Every row gives one point. A path goes straight from each point to the next, and from the last back to the first. The post is the endless flat space through its rows: a point in 2 columns, a line in 3, a plane in 4, and so on, so that a path can go around it. Count how often the path circles the post. Going back the other way cancels.
In the rows, zero is written as 128.

Post, 2 rows:
[[ 94 138 142]
 [159 131 148]]
Path (27 x 3):
[[115 138 126]
 [153 164 140]
 [152 149 168]
 [ 60 153 172]
 [137 169 128]
 [201 138 120]
 [104 104 133]
 [141 113 161]
 [ 60 150 156]
 [122 116 182]
 [ 94 119 180]
 [111 144 153]
 [ 53 146 181]
 [101  97 149]
 [244 115 140]
 [ 78 103 141]
 [ 87 121 188]
 [137 131 179]
 [146  97 152]
 [ 89 123 126]
 [195 123 137]
 [136 112 141]
 [123 134  99]
 [172 157 130]
 [106 173 123]
 [147 124 117]
 [160  93 131]]
Times around: 0

Post:
[[129 113 158 153 159 104]
 [165 163 113 116  77 148]
 [151 150 166 128 125  92]
 [102 120 113 109 101 171]
 [120  99 130  98 155 134]]
Path:
[[192 165 103  99 122 153]
 [ 98 109 141  85  94 193]
 [205 169 181  88 114  69]
 [112 133 104 172  59 169]
 [118 138 110 107 127  98]
 [122 170 134 100  96 138]
 [164 164 124 105  94 147]
 [153 138 168  96 148 134]
 [127  78 155  76 177 118]
 [188 104 142  72 126  86]
 [ 78  81  96 144 129 169]
 [119 141  90 113 160 134]
 [166 134 169 148 228  92]
 [111 116 140 146 115 160]
 [145  67 153 149 182 123]
 [151 117 126  87  98 128]
 [192 171 104 143 116  86]
 [113 195 114 133  64 167]
 [172 147 116  39 121 142]
 [162  80 156 155 139 141]
 [121  89 113 133  94 171]
 [129 127 119 124 101 129]
 [176 135  77 116 163 131]
 [103 139 132 129 167 136]
 [144  87 162 144 184 133]
 [161  98 207  87 173  56]
 [112 126 152 196  75  99]
 [ 90 104 112 127 132 142]
 [105 131 116 109 145 149]]
Times around: 5

Post (10 x 11):
[[104 140 107  91 166 151 148 135 164  96 137]
 [105 152 168 126 156 130 123 128 155 127 112]
 [125  85 159 169  96  87 148 103 119 226 129]
 [142 124 152  98 104 119 124 126  69 133 118]
 [154 121 143 156  80  57 118 143  67 140 129]
 [121 102 132 108 187  90 135 131 159 197 115]
 [102 109 168 100 176 165 142 142 139  81 123]
 [108 134 128 166 125 126 143 118 100 200 123]
 [155 100 128 132 105 119  87 120 100 131 132]
 [136 133 131  99 110 125 107 160 134 126 149]]
Path:
[[143  86 160 131  89 157 157 109 107 127 114]
 [133  88 118 148 108 141 142 104 122 216 148]
 [124 178 166 165  97  67 173 127  93 143 125]
 [164 109 189 129 112  98 154 104  80 177  82]
 [142  86  97  64 170 133 111  99 113 139  76]
 [199 115 125 101  39  58  99 163 131 184 152]
 [167 109 139  90 126 114 132 124 124 153 149]
 [111  84 137 146  97 150 112  91 167 143 175]
 [137 147 141  56 133 125  62 163 108  89 124]
 [112 146 101 102 146 162 143 118  66 177  92]
 [145  94 127 126 136 118 116 147 195 120 152]
 [149 160 125 155 143 133  79 164 104 197 140]
 [163 116  90 126 121 129 161 119  55 132 134]
 [142 121 202 162  62 149 116  83 101 125 143]
 [114 120 165 136 116  79 112 117 143 200 132]
 [ 90 122 111 133 161  35 171 184 140 163 123]
 [138 143  99 120 126 122 121 167  88 152 104]
 [176  90 228 126 201  36 119 142 147 149  67]
 [191 148 128  69 108  99  95 116  87 137 149]
 [104 179 161 118 128 124 109 173 125 159 135]
 [110 174 141 115 141  43 133 152  51 151  61]
 [129  50 119 104 101 177 115 156 169 140 134]
 [151 137 139 153 143 141 119 118 159 158 115]
 [189  76  98  71 109  71 132 127  68 123 164]
 [104 127 177 177  88 121 139 123 115 110 143]
 [ 81 107 158 220 129  97 131 130 138 182 117]
 [123 131 149 100  94 108 101  77 105 170  65]]
Times around: 4

Post (13 x 14):
[[113 118 118  96 171 182 128 140 145 155 100 172 120 153]
 [110 126 156  73 158 152 131 132 116 124 104 106 145 109]
 [131 111 115 130 111  96 155  90 193  86 128 134 142 136]
 [141  99 107 155  83 109 165  86 172 100  90 118 128 146]
 [168 144 131  95 144 139  96 158  94 140 149 171 121 152]
 [132 110 125 132 118 112  96  99 129 102 122 126 169 131]
 [138  93 112 116  94 156 108  92 132 111 146 135 111 119]
 [162 122 125  99 163 152 125 151 135 152 103 131 139 119]
 [146 106 124 131 155 135 125 172  99 103 101 149  92 119]
 [156 124 125 135 104 118  89 195 104 115 136 110 116 129]
 [139 132 101 154 113  86 125 101 184  90  89 125  90 151]
 [148 126 140 185  96 103 129 140 154 121 105 136  89 133]
 [138 106 108 136 143 114  94 170  80 146 149 135 115 140]]
Path, 31 rows:
[[178 111 134 138 221  99 119 172 108  79 131 177  97 142]
 [ 98  34 117 132 133 180 153 129 109 108  93 125 119 133]
 [ 77 130 150 164 140 113 114  87 135  96 137 163 103 155]
 [101 172 111  93 128 136 123 135 156 119 114 132 107 161]
 [109 105  70  82 115 146  99 125 129 146 150 127 133 140]
 [167 103  97  89 136 121  93 146  96  81 131 147 109  92]
 [102 137 112 118 102  78 108 112 144  48 124  74 128 121]
 [128  95 112 156 146 174  51 137  84 162 186 132 118 128]
 [111 183 154 127 249 117  88 147 130 181  99 171  89 150]
 [148 136 116 102 135 159 135 146 118 119 119 124 161  97]
 [131 134 113  88 109 168 154  93 101 131 110 177  91 132]
 [ 87 109 115 174 149 140 106 110  94 143  52  88 167 124]
 [108 158 164 112  91 121  97 144 145  54 116  37 199  97]
 [ 57 132 132 126 135  98 153 112 180 126 100  96 162 145]
 [ 88  86 138 143 156 125 124 169 110  90  75 144 124 103]
 [196 119 154  70  81 134 111 124 112 103 152 126 144 110]
 [175  99 151 172  57  90 173 122 163  72 148 148  87 159]
 [114 134 138  88 133 187 113 145 141 144 123  96 138 152]
 [122 160 136 160 175  88 134 100 155 144 113 151 100 122]
 [120 137 122  86 161 163  84 141 146 130 134 192 167 132]
 [115 128 126 108 156  98 149 120 189 140  45 124 156 149]
 [107 107 152 109 176 119 168 127 177  93  59 139 107 114]
 [170 142 148  76 173  87 160 179 142  94 146 131 122 145]
 [ 81 133 109 120 148 149 165 138 183 118 156 147 103 175]
 [130 159 171 135  66 168 221 133 202 145  77 115 144 119]
 [ 68 121 119 109 128 135  83 118 148 109 123 108  68 101]
 [197 149 105  76 105  91 136 141 140 143 151 142 196 140]
 [169 148 149  83  68 141 128 115 111  91 102 113  99 104]
 [117 136 122 104 166  93  88 173 119 125 128 152 109 161]
 [147  93 110 123 127 145 121 148 174 154 139 154 137 161]
 [154  91 127 188 118 158  84 102 134 139 114  83 141 111]]
Times around: 3

Post (17 x 18):
[[179 115 145 136 123 101  88 160 160 134 162 128  92 128 138 149  80 167]
 [ 77  88  91 112 111 118 134 109 124 144 123 163 203 174  88 174 134 135]
 [190 131 142 107 109 109 123 176 148 134 160 132 148 125  90 141 101 107]
 [109 120 152 103 138 147 155 147 130 147 102 111 111 132 130 125 149 152]
 [100  75 149  90 118 134 106  90 118 149  99 106 126 146 153 124 166 123]
 [151 139 134 102 157 146 101 142 149 126 128 140 124  94 135 135 135 125]
 [ 96 138 123 120 165 149 128  88 147  94 125  74 109 149 166 115 163 136]
 [ 90 118 122 106 134 122 112 131 116 105 115 127 103 143 130 134 180 119]
 [ 99 136 170 138 109 126 126 123 150 133 129 120 102 111 119 133 119 110]
 [119  79  85 142  97 115 165 129 123 129  99 165 167 146 111 108 114 133]
 [139 152 136 155 132 128 112 128 164 163 100 105 104 174 126 127 118 142]
 [ 55 126 112  55 103 143 145  64  52 116 171 181 113 171 133 110 165  88]
 [128 109 176 130 147 179 134 135 150 108 148 127 112 157 157 145 140 120]
 [ 32 105  92  98  99 193 115  86 103 131 119  92 120 151 117 108 154 107]
 [123 119 121 105  53 106 129 141 139 116  98 147 164 164  91 150 128 153]
 [177 119 146 134 130  86 129 183 205 126 133 154 121 136  73 110  75 171]
 [134 131 165 162 115 119  93 183 152 158 121 111 165 130 118 102 128 157]]
Path, 23 rows:
[[ 86 107 187  74  89 183 103 160  96 151 103  82 181 242 163 102 221 156]
 [ 86 124 123 184 108 141  89 130 148 164 112  73 169 114 145 114  96 139]
 [122 105  74  79  79 107 159 102 113  43 169 158 130 133 164 206 140 107]
 [121  77 216  82 133 136 182 144  98 107 109 121 117 184 187 143 164 121]
 [171 102 120 105 119  48 105 135 153 115 125 150  84 189  65 142  91 189]
 [145 148  73 141 128 162 120 176 118 129 131 111 204 127  76 118  63 133]
 [161  85 171 137 141 104 146  99 175  90 140 150 118 175 154 170 104 161]
 [111 141  70 133 135 128 148 137 107 220  96 159 179 135  82  98 156 140]
 [ 95  86 111 122  79 118 136 105 161  88 131 159 104 108 153 130 146 127]
 [132 101 142 113 112 137 137 123 199  61  98 174 105 190 160  95 108 174]
 [153 104  95 113 149 104 139 159 104 144 102 118 114 147  90 103  93 117]
 [152  96 227  43 112  87 146 136  51  69 163 182  56 156 200 109 187 125]
 [124 134  94 135 155  59 168  87 177 106 114 166 155 202  94 168 107 181]
 [148 136  98  91 126 131 109 196 144 161  95 140 132 110  82 155 186 151]
 [ 54 172 127 107  69 136  84 185 104 143  95  86 154 122 100  69 199 103]
 [ 69 121  93 106 172 107  75  39 137 162  92 105 122 146 160 158 115 166]
 [110 104 149 122  82 132 126 151 113 119 124 101 153 141  76 139 124 129]
 [138  95 126 175 143 142 103 123 106 152 112 126 212 114 158 154  93 110]
 [107 152  96  64  53 100  91 103 131 173  80  98 144 192  56 140 130 101]
 [119  78  99 134 124 130  99 157 142 132  90  81 177 149 165 140 138 186]
 [111 132 174 121 176 187  96 152 106 161 175 168 122 150 116 118 106 128]
 [151 139 155  80 119 149 139 157  45 109 163 198 104  95 137 125 166 105]
 [142 168 194 135  86  99  73 212 179 150 119 135 157 128  79 165 193  97]]
Times around: 3

Post (17 x 18):
[[106 138 148 144 125 152 120 112 134 121 179 131 116  97 120 148 132 145]
 [124 120 112 124 230 152 155  81 151 155 125 155 150 145 120 110 128  91]
 [104 155 124 166  90 128 133 168 144 111 176 138 111 136 169 153 121 121]
 [135 146 159 157 152 165 130 149 118  78 153 128 143 131 136 145  88  96]
 [113 114 149 148 157  83 125  51 141 151  93 153 134 129  84  99 133  91]
 [133 103 128 118 139 136 134 119 107 119 134 149 111 108 152 159 133  80]
 [ 41 139 132 175 130 113 154 108 102 150 101 132 135  75 129  40 107 102]
 [163 131 123 120 167 136 100 110 161 162 107 142 153 107 135 165 120 103]
 [157 154 159 140 212  97 125  72 111 177  92 133 103 104 138  95 143 121]
 [109 112 129 175 171 112 154 118 151 174 112 158 116  82  94  39 153 113]
 [118 134 163  93 156 114 115 146 125 129 129 153 132 119 128 154 101 105]
 [148 129 166 108 164 161 148  97 141 165 100 125 144 128 132 137 150 103]
 [108 142 127 128 158 131 116 130  98 112  98 123 158 121 133 158 151 121]
 [158 122 113 115 162 115 182 101 143 139 117 114 121 111 109 161 148 120]
 [101  81 116 157  94 167 174 119 132 102 145 114  74 155 124 110 106 174]
 [ 95 119 116 130  91 138 161 124 136  63 172 139 128 115 127  73 142 142]
 [ 98 156 120 133  87 166 147 125 137  66 135 151  87 107 138 168 133 136]]
Path, 27 rows:
[[ 93 131 177 164 118 155 132  90  94 117 139 118  79 182 186 159 108 151]
 [176 135 158 116 200 111 171 100 167  93 129  79 130 185 116  77  99 155]
 [110 132 121 210 151 124 110 152  95 148 178 103 170  80 174 130 183  71]
 [ 91 133  82 141 103 149 199 122 167 113 148  74 127 154  95 162 142 164]
 [168 158 140 164 184 137 116 112 149  96 166 134 198 167 115  74 145  99]
 [112 118 167  90  74 168 135 136 182 128 241 142 134 142 119 140  84 205]
 [127 103 178 149  59 221 117 164 145  58 166 139 191 101 162 173 134  64]
 [141  73 127 183 100 142  87 139 188 109 158 134 151 110  93 128 108 104]
 [160  56 170  91 150 157 156 110 117 129 128 109  80 198 104 111  53 108]
 [108 201 184 135 151 190 127 143  92 126  79  96 153  78 109 106 104 162]
 [133 122 113 101 144 116 125 119 195 173 122 218 126  94 134 156 154  81]
 [145 126 183 107 101 138 107 131 126 110 136 177 147 114 180  87 115 135]
 [108 181 157 170 168 208 161 102  37 169  79  94  95  60 192 135 141 137]
 [139 112 133 183 179 135 170 110 157 152 149 155 111  90 119  59 178 106]
 [112 119 145 131  96 112 118 166 136 108 129 108 172 149 120 186 147 118]
 [ 73 208 161 165 198 181 178  87 100 113 140 105 109 156 155 112 103 109]
 [140 124 123 123 183 221 153 126 114 101 112 131 102 149 115 130 135 180]
 [138 159 107 131 121 110 110 124 149 146  92 126 192 112 131 198 159 131]
 [106 172 142 186 166 137 157 149 132 111 138 101 100 130 167 146  93 160]
 [105 114 122 146 175 176 184  21 149 129 164 103  68 118 105 155 127 124]
 [ 92 121 134 165 175 184  90 124 123 193 124 144 137 119 170  80 106  89]
 [182 111 168  94 170  98 186  86 153 108 178 159 117 192 114 127  56  60]
 [ 84  90 128 146  97 177 166 144 138 142  98 125 157 115 125 157 102 144]
 [136 152 181 205 153 124 112 142 134  78 132 165  87 119 133 140  83  62]
 [120 163 117 149 146 117 130 107 184 110 187 154  81 134 123 124 178 111]
 [ 97 129  80 180 165 204 196  75 126 163 104 144  90 104 157  72 169 108]
 [128 165 124 154 114 149 169  68 183 182 152 179 186  81 140 135 195  63]]
Times around: 5
